Every row gives one point. The window is the flat piece filled in between its corners: a triangle in 3 columns, a solid with four corners in 4, and so on. A path goes straight from each point to the next, and from the last back to the first. List the points from which the path goes on through the window.

Window, 3 rows:
[[  4.2   5.4  17.1]
 [  8.9 -12.4  10.3]
 [-28.4 -23.7 -31.9]]
Path:
(1): [-38.1 -38.9 -14.9]
(2): [-23.4  -2.4 -43.5]
(3): [16.7 -8.1  3.9]
(4): [-12.4 -19.8  19.1]
(5): [ 3.0 -2.4 22.7]
(6): [17.2 10.9 20.5]
(7): [ 16.6   9.7 -10.7]
(8): [-9.0 -2.0 35.2]
(9): [-10.2 -19.8  -1.1]
(10): [ 12.7 -22.9 -15.1]
(11): [-18.3  -4.1 -21.8]
(12): [-21.2 -30.9  -4.6]
Through the window after points: 3, 7

Window, 4 rows:
[[ -3.5 -20.1 -22.1  -0.6]
 [ -5.7  -8.0 -41.6 -20.6]
 [ -5.9  17.1  27.9  14.7]
 [ 15.6   8.9  20.9   5.3]]
Path:
(1): [ 13.7  11.0 -36.9   5.7]
(2): [ -7.7 -12.7   9.1 -18.0]
(3): [-15.2 -22.9 -21.2 -28.2]
(4): [  6.9   9.7 -44.8  -3.6]
(5): [ -1.0 -18.8 -26.3   9.2]
(6): [ -4.8 -12.2 -13.6 -12.9]
(7): [-26.4  20.3  40.4 -13.1]
(8): [17.0 17.1  8.8 30.3]
Through the window after points: 1, 3, 5

Window, 8 rows:
[[ 31.5  38.6  29.9 -21.1  37.1   2.3  -4.2 -49.8]
 [ -3.5 -11.1  -3.3  18.6 -14.6   9.6 -29.9   3.2]
 [ 14.3   9.6 -52.5  29.9   7.3  -5.3  45.7   4.5]
 [-22.5  -5.3  -7.8 -27.2 -13.3   4.5 -14.5   4.3]
 [ 10.9   6.8 -10.4 -20.5   0.1   9.4 -46.5  15.8]
 [ 27.2 -20.2 -40.2   1.8 -13.6   7.1  51.0   6.0]
 [ 16.8  33.4  22.7 -11.4  31.6  29.9   0.6 -12.0]
 [ -0.2 -20.2   0.5 -14.6   8.4 -10.0  -3.2  20.6]]
Path:
(1): [ 18.2   0.1 -31.3  -7.0  29.9   7.1   7.3  -4.7]
(2): [ -6.2 -18.8  -8.9   2.3   5.6  12.5 -11.4   2.2]
(3): [ 15.5  28.2 -16.1  -8.3 -43.5 -14.6   6.9   8.4]
(4): [23.5 31.4 10.0 -5.2 -1.3  5.0 -7.1 -7.7]
(5): [  7.9   4.3   7.3 -10.8  28.4  15.6 -12.6 -18.8]
(6): [  3.4   4.9  -7.1 -32.4  43.8  21.3   1.2 -23.3]
(7): [ 35.0  33.5  27.9   1.1   5.3  -5.0   1.4 -22.9]
(8): [ 11.0  14.5  22.0 -19.0  -4.9 -17.1   2.8  -1.8]
(9): [  9.4 -10.3  -2.4 -13.3  34.1  35.6 -34.6 -22.9]
(10): [ 13.4 -24.3 -17.9 -20.7  25.8  12.5  -4.9  -6.2]
(11): [  3.1  26.0  30.0  -1.1 -11.4   6.8 -17.0  -0.1]
(12): [ 12.4  10.0  19.6  -7.0   6.3 -21.8   3.1  11.5]
(13): [  9.3  -6.2 -24.9 -11.9  24.5  22.4   1.7 -20.4]
(14): [ 12.6   5.0  -9.8 -12.2  26.6  27.5  -7.9 -18.1]
(15): [  0.2  38.6  33.0 -11.4  -1.8   0.5   8.3  12.5]
(16): [  7.5  11.9 -29.9  23.2 -15.5  -5.5  22.9  13.0]
Through the window after points: 2, 4, 6, 12, 14, 16

Window:
[[ -1.7 -14.2  16.4  -2.8   0.5 -17.2  21.9  15.1 -12.7]
 [ 33.2 -37.4 -25.5  23.3  -0.4  -4.8  -4.1  22.3  -0.3]
 [-16.4   2.5 -15.9 -12.6   2.1   1.5 -31.6   7.2 -16.1]
 [  0.0  -3.7  18.7 -18.3   4.8 -11.4  -4.3   2.3  25.2]
 [ 14.9  10.6  18.9   2.1  16.8   0.2 -14.2 -23.8  -8.5]
 [ 17.1  38.1  -3.6  17.8   2.6 -38.8  23.5  -1.7  -8.5]
 [ 44.9  12.2  -0.5   9.1 -13.8 -44.6   6.4  22.3 -23.4]
 [-52.4  15.0  26.5  62.0 -14.5  26.0 -28.6  32.2   0.2]
 [-10.7   0.6   2.7 -23.3 -40.5 -25.8  10.7  -9.7  -9.9]]
Path:
(1): [-23.4  -5.3  10.9  36.3  -3.6 -19.5 -25.1  11.3 -16.9]
(2): [-10.6  11.2  24.0  29.1   4.8 -58.5 -22.9   8.7  -5.4]
(3): [ -9.7  -2.2   4.8  20.5 -23.3  30.3   9.0  14.4   0.6]
(4): [-5.2 21.6  2.6  9.4  3.1 31.3 16.6 14.4  1.0]
(5): [-28.7 -10.3  18.7  28.3  -9.2 -12.4 -24.7  12.0  -5.4]
(6): [ -6.9  10.6  16.6  16.5  12.5 -36.0  -8.1  -4.9  -0.7]
(7): [  9.0  12.8   0.2 -26.7 -23.1  10.8   9.8   5.8  -5.1]
(8): [  6.9   4.7  15.7 -30.7 -20.4   6.2  13.6   8.4  12.8]
(9): [ -9.5  -8.4   7.2  11.6  13.6 -41.1 -19.7  -6.4   7.1]
(10): [-25.1 -21.5   7.3  19.1 -13.4 -31.7 -34.7 -10.1 -19.1]
(11): [ 40.7  31.7  10.1 -13.7   0.5   4.5  31.8   9.8  -0.1]
(12): [ 24.8  20.0  14.7 -20.4 -15.4   3.4  14.9  15.4  -5.2]
(13): [-31.6   7.9   9.0  13.3 -15.7 -43.8  -7.4  -8.4  -8.4]
(14): [ -7.5  -3.2  10.5  30.0 -12.0 -20.0 -17.1  10.8 -12.6]
(15): [ 6.4 32.7 -7.3  0.2 -5.2  5.8 39.4 15.3 -6.0]
(16): [-13.0  24.6  20.7  19.2 -13.4  38.2   9.8  27.4  13.5]
Through the window after points: 8, 10, 16

Window:
[[ -5.7 -27.5  30.9  19.7   6.9  -4.3  16.0   4.0   0.3   5.4  21.5 -23.8]
 [  7.3  33.7  -2.4  42.9   8.5 -35.5  -8.8  16.4  18.8  34.4  -1.0  32.3]
 [-14.5  28.4  23.2 -32.6 -35.3  14.4   5.6  18.9   5.6   6.6   5.2  -8.1]
 [ 21.1 -15.5  23.2 -13.3  -4.2 -19.9  12.2   1.5  -3.0  10.4  10.6  31.8]
 [  0.3 -31.3  21.7  18.2 -20.9   9.8 -35.5  14.5  -3.5  -1.7   3.6  37.8]
 [  1.3   6.6 -16.7 -19.7 -66.9  30.2   4.2   9.5   4.3  30.8 -26.8 -12.0]
 [ 10.1  43.6   2.4 -40.2 -27.5  32.1   3.3  30.7 -22.9  40.5 -41.4 -40.1]
 [  1.7   1.6  -7.2  10.0  13.4 -20.8  10.4   9.5 -19.0 -19.5  23.3  -1.2]
 [ -2.8 -30.4   5.6  19.8  16.3  22.2  12.9  22.4  17.5   1.3  22.7  32.5]
 [  6.9  20.3   4.0  37.4  34.0 -39.9  -7.4  -8.0  37.5  -6.3 -28.0  41.1]
 [ -9.5   2.1  -5.5 -40.8  -7.6 -11.4 -11.4  20.7   4.4  25.8  -2.4 -20.5]
 [ 35.0 -34.0  15.8  15.5  -6.9  18.9 -12.0  16.1  19.9 -13.3  40.8  -1.2]]
Path:
(1): [  8.5  23.8 -11.9  -5.0  -2.4 -13.1   1.0 -13.7 -18.1   7.5  26.1  -6.0]
(2): [ -0.4   0.7  -0.8 -10.1 -16.6  42.1 -10.4 -18.6  -3.3  23.1   0.4  20.7]
(3): [ 16.0  12.3   9.8   8.9   4.2 -46.7   1.7  34.7  13.2  -1.7 -10.5  12.8]
(4): [  7.5   4.5   1.0  -8.2 -12.6 -15.7   2.9  24.4   0.2   7.8  -4.7  -1.0]
(5): [-11.5 -10.0  17.5   2.3  10.1  12.6 -29.0 -20.3   5.3  10.7  19.3  -0.8]
(6): [ -3.0  21.9  13.4 -10.5 -12.0  17.4   0.5  -0.5 -11.4  12.0   1.8   1.5]
(7): [ -1.6   1.3  11.5 -16.1 -22.4   0.2   6.4  35.7  16.2   2.7   6.3  -6.8]
(8): [  0.5 -17.1  11.3  15.9   9.7 -13.5  10.1  31.9   0.8 -13.5   1.7  12.8]
Through the window after points: 6, 8

Window (14 x 14):
[[-20.4 -28.4  23.5  -7.8  -2.0  -2.3  -6.6  38.0 -12.2 -25.8   7.4  -6.5
   41.2 -31.6]
 [  4.2 -36.9   4.3 -16.3 -31.0  -4.5   3.4  49.0 -27.5   1.0  23.0  13.6
   23.1 -17.9]
 [ 14.3   8.4 -15.9  31.0  10.2  -1.6 -32.9  -5.1  -6.9  -9.7 -49.0   7.7
  -14.0  -2.9]
 [-13.0   3.2 -12.4  31.4 -10.4  12.3 -11.6  11.2  25.2 -16.4 -18.7  23.8
   10.2   8.7]
 [-15.9   8.2 -34.6   1.3  11.8  25.8 -15.6  -7.2  16.1  -1.1 -32.1  -2.9
  -30.2 -23.2]
 [  4.8 -27.9 -29.8  -0.3  54.9   5.3  -4.6 -38.1  19.7  -3.8  -2.5  10.3
   -8.6  -7.5]
 [ 11.8 -12.9  14.7  -6.7  43.1  23.9 -19.7 -14.9  25.8   4.2  -2.4   3.7
  -28.1   0.7]
 [ -5.1  20.1  -2.3  28.5  -8.2 -41.9 -11.9  34.1  16.0  -3.5  -4.1 -13.3
   -5.5  -7.2]
 [  7.6  18.1  -1.3  10.0 -12.1  -9.0  -5.2  19.7  -4.9 -17.4  12.0 -34.9
   25.1  19.7]
 [ 10.9  -7.1  26.7  -5.2 -37.9 -24.4  10.9   4.5  10.6 -12.9   4.9 -16.8
   33.2 -13.2]
 [ 10.1  -4.8  22.6  17.3  17.5  10.3   5.1 -36.2  -0.4 -15.9  50.6  -5.2
    3.0 -24.6]
 [ 22.9   2.6  12.3 -20.3  -8.6 -18.2  16.1  43.2  -5.0 -44.2  17.3   1.6
   12.2 -19.6]
 [-10.1  19.4 -12.7   7.1  29.4  15.2  -3.8  -5.6   1.6  21.7 -33.5  28.8
    9.1  -8.7]
 [ -5.4   9.7 -23.8 -17.0  26.7   4.4 -49.7 -21.0  13.8  -3.9 -11.0  27.5
  -14.0  -8.6]]
Path:
(1): [-22.1 -31.6  -1.6  -2.4   1.7  -7.8   3.4 -24.5 -10.9  11.5   0.0  22.8
  -2.4  14.9]
(2): [ 25.0  38.6 -14.1  -1.0  30.9  12.9 -39.2  19.5  27.9 -24.0  -9.9  -9.7
   0.5 -26.8]
(3): [  3.4   6.2  -7.8   6.5   2.1  -7.0 -13.8   8.7  15.4   4.9   6.7   0.6
  26.2 -18.1]
(4): [ -3.3   2.3  17.1   7.4 -14.7  -3.0   1.4  11.0  -6.7 -28.3 -14.5  -5.0
 -11.8   2.1]
(5): [-34.9  -1.2  20.7   2.9  -4.3   5.8   6.9 -26.3  -6.8 -23.5  -4.2  24.6
  -6.1  16.5]
(6): [ 35.1   0.2 -33.0   1.7   2.0 -10.2 -20.5  47.7   1.0   6.2  -0.5 -17.4
  27.3 -34.7]
(7): [ 37.3  20.3 -15.6  35.7  42.6  14.0 -16.4  11.2  34.6   3.2  -8.2  -1.0
  12.7 -11.2]
(8): [-30.0 -27.8   5.7 -29.2  -3.4   5.9  -6.3 -15.8  -4.0 -15.5  -5.0   8.7
 -28.1  -3.1]
Through the window after points: 1, 7

Window:
[[ 10.7 -17.9  -3.6  -0.7  -3.0   2.5  12.6   4.8  -5.1  -0.1  37.1  22.8
   52.4  42.8]
 [-11.1   0.2 -24.5 -13.6  -1.5 -26.1  22.5 -16.4 -31.5   4.3 -24.6  23.6
    5.0 -10.4]
 [ -5.7  16.0  17.4 -33.4  14.3  14.3  18.6 -28.5 -22.7  18.7  -8.0  19.9
    0.4  17.1]
 [-33.9  -3.8 -30.1  17.0  18.2  34.0  24.4  -2.0  15.2  18.0 -11.2  27.7
  -36.2   0.1]
 [-19.5   5.2  20.9  22.4  -8.0  -8.8  -0.7  -8.1  42.6   1.9 -29.9  47.6
  -13.5  -7.2]
 [ -6.9  -3.7  27.1  31.6  32.6 -22.6  35.9  34.6  -4.4  -8.9   9.0  24.0
    6.3   6.7]
 [ 14.6 -23.0  51.0  22.7 -24.3  -8.2 -18.1   4.5  19.1  38.7  -1.6   1.6
   11.7 -21.4]
 [ -4.1 -13.1  18.1 -25.7  -6.2 -13.4  -1.7  10.6  27.3  30.1 -34.9 -26.6
  -21.1 -23.7]
 [ -7.4  18.0  17.0  13.2 -20.8  -1.0  20.7 -37.5   4.3  -3.7  -4.6   6.8
   -1.0   3.4]
 [-19.4  17.3  -0.1  26.6  -5.9 -30.6  -1.8   3.1 -14.5  -3.6  41.5  21.2
   -6.7  41.1]
 [ 15.4  20.3   1.6  -6.7 -14.1  16.4 -34.6  -3.0 -12.6 -18.2  -2.2  -4.7
   18.0   6.2]
 [-30.3  32.4  -5.5  15.9  21.3 -15.0 -13.2 -14.2  -6.0  -2.3 -10.8  -6.9
    8.9   3.8]
 [ -0.6   8.3 -15.5   6.8  16.1 -22.5 -34.2 -37.5 -22.2 -36.1  -1.9  -4.9
    1.9  17.0]
 [ 32.4  19.2 -14.9  10.5  14.2 -16.6 -12.3   1.7 -15.4   7.8  13.1 -11.8
   15.9  34.4]]
Path:
(1): [ -8.2 -21.5  12.5   2.9  -3.5   9.3  -9.2 -14.2 -18.8  11.2 -61.2   1.5
  10.8  24.7]
(2): [ 13.4   8.6  18.2  25.4  -3.8  -8.2 -10.7 -17.9 -10.6   4.0 -46.3 -16.9
   9.9  31.5]
(3): [-12.9   4.3 -17.4 -22.5  -3.3  -4.9  -0.6   5.7  -5.0  -4.0  39.3  37.2
   3.7 -26.7]
(4): [-14.0  -1.3   0.5 -21.2  12.8 -10.5  -4.0  -8.2  26.9  11.5  18.7  26.0
  15.7  -4.5]
(5): [ -4.0   5.5  12.1  21.5  -3.8  -6.7  11.8  -8.3  -7.8   5.8 -22.8  10.2
  -7.7  12.9]
(6): [-24.5  13.1  29.4  16.0   7.5 -29.0   7.7  29.2 -42.0   8.9 -41.8 -33.6
  16.2  24.9]
(7): [ 13.3   1.2 -10.3  -1.1  -4.1   3.3 -11.5 -35.4  32.6   7.1  22.8  36.9
 -21.5 -16.9]
(8): [-3.4 10.0 -7.8  6.7 11.1 -6.4  5.0  4.1  2.8  2.1 23.9 14.7  7.6  8.3]
Through the window after points: 2
